Each point is reached from the start by the listed moves, each made 0, 1 or 2 times, or once backwards (-1), plus a little noise. Say if it took an odd or an even number of moves. Then give how often each move was made.

Moves:
(1): [1.20 1.30 0.24]
(2): [-0.89  1.27  1.11]
Start: [0.00 0.63 0.00]
Points:
[ 2.17  0.72 -0.76] => even (1, -1)
[-0.54  4.47  2.49] => odd (1, 2)
[-2.84  1.82  1.93] => odd (-1, 2)
[-0.90  1.85  0.99] => odd (0, 1)

Moves:
(1): [ 1.67  0.54 -0.52  0.08  1.74 -0.71 -0.77  0.33  0.90 -0.24  0.45 -0.69]
(2): [ 0.66  0.29  0.21  0.36 -0.84  0.90 -0.37  0.98  1.02  0.35 -1.21 -1.08]
(3): [ 0.56 -0.96  0.53 -0.84  0.15  0.48  0.39  0.85  1.31  1.19  1.52  1.05]
(4): [ 1.12 -1.18 -1.81 -0.45  0.46  1.00  1.45 -0.34  1.06  1.23 -1.08 -1.15]
(5): [ 1.27 -0.36  0.72 -0.02  0.47 -0.11  0.16 -0.08  0.37  0.32 -1.55 -0.53]
(6): [ 0.50  0.12  0.20  0.79 -0.08  1.33  0.09 -0.84 -0.14 -0.18  0.29 -0.51]
(7): [ 0.36  0.37  0.20 -0.24 -0.40 -0.15  0.08  0.83 -1.46  0.53 -0.75 -0.47]
(8): [-1.00 -1.23  0.09 -0.92  0.99  1.00 -1.57 -0.39  0.76  1.54 -0.82 -2.16]
(9): [-0.09  0.26  0.45 -0.82 -0.25 -0.20  1.02 -0.78  0.27 -0.17  0.69 -0.50]
(10): [ 0.72 -0.29  0.46  0.38 -0.62 -0.76 -0.38 -1.03  0.12  0.65 -0.26  0.30]
(11): [-0.18  1.04  1.16  0.93  0.09  0.49  0.55 -0.31  0.44  1.35  0.61  0.10]
Start: [-0.99  0.52  1.30  1.18 -0.47  0.54  0.57  0.22  0.05 -0.44 -0.63  0.27]
Points:
[ 3.57  6.70  3.48  4.15 -0.16  2.20  3.44 -0.77  1.45  0.09  3.85 -1.78] => even (2, 1, 0, 0, -1, 2, 1, -1, 2, 0, 2)
[-3.57  2.04  2.31  2.91  0.25  4.46 -1.06  2.05  1.94  3.34 -0.37 -2.05] => odd (0, 1, 0, 0, -1, 0, 0, 1, -1, -1, 2)
[4.57 3.05 0.66 2.71 2.49 3.16 3.34 4.77 1.79 3.87 4.11 1.49] => even (2, 0, 2, 1, -1, 1, 2, -1, -1, -1, 2)
[ 3.07  1.19  2.67  1.25  3.92  3.95  1.86  0.00  6.22  1.09  6.14 -0.21] => even (2, 0, 2, 0, 0, 2, -1, 0, 1, -1, 1)
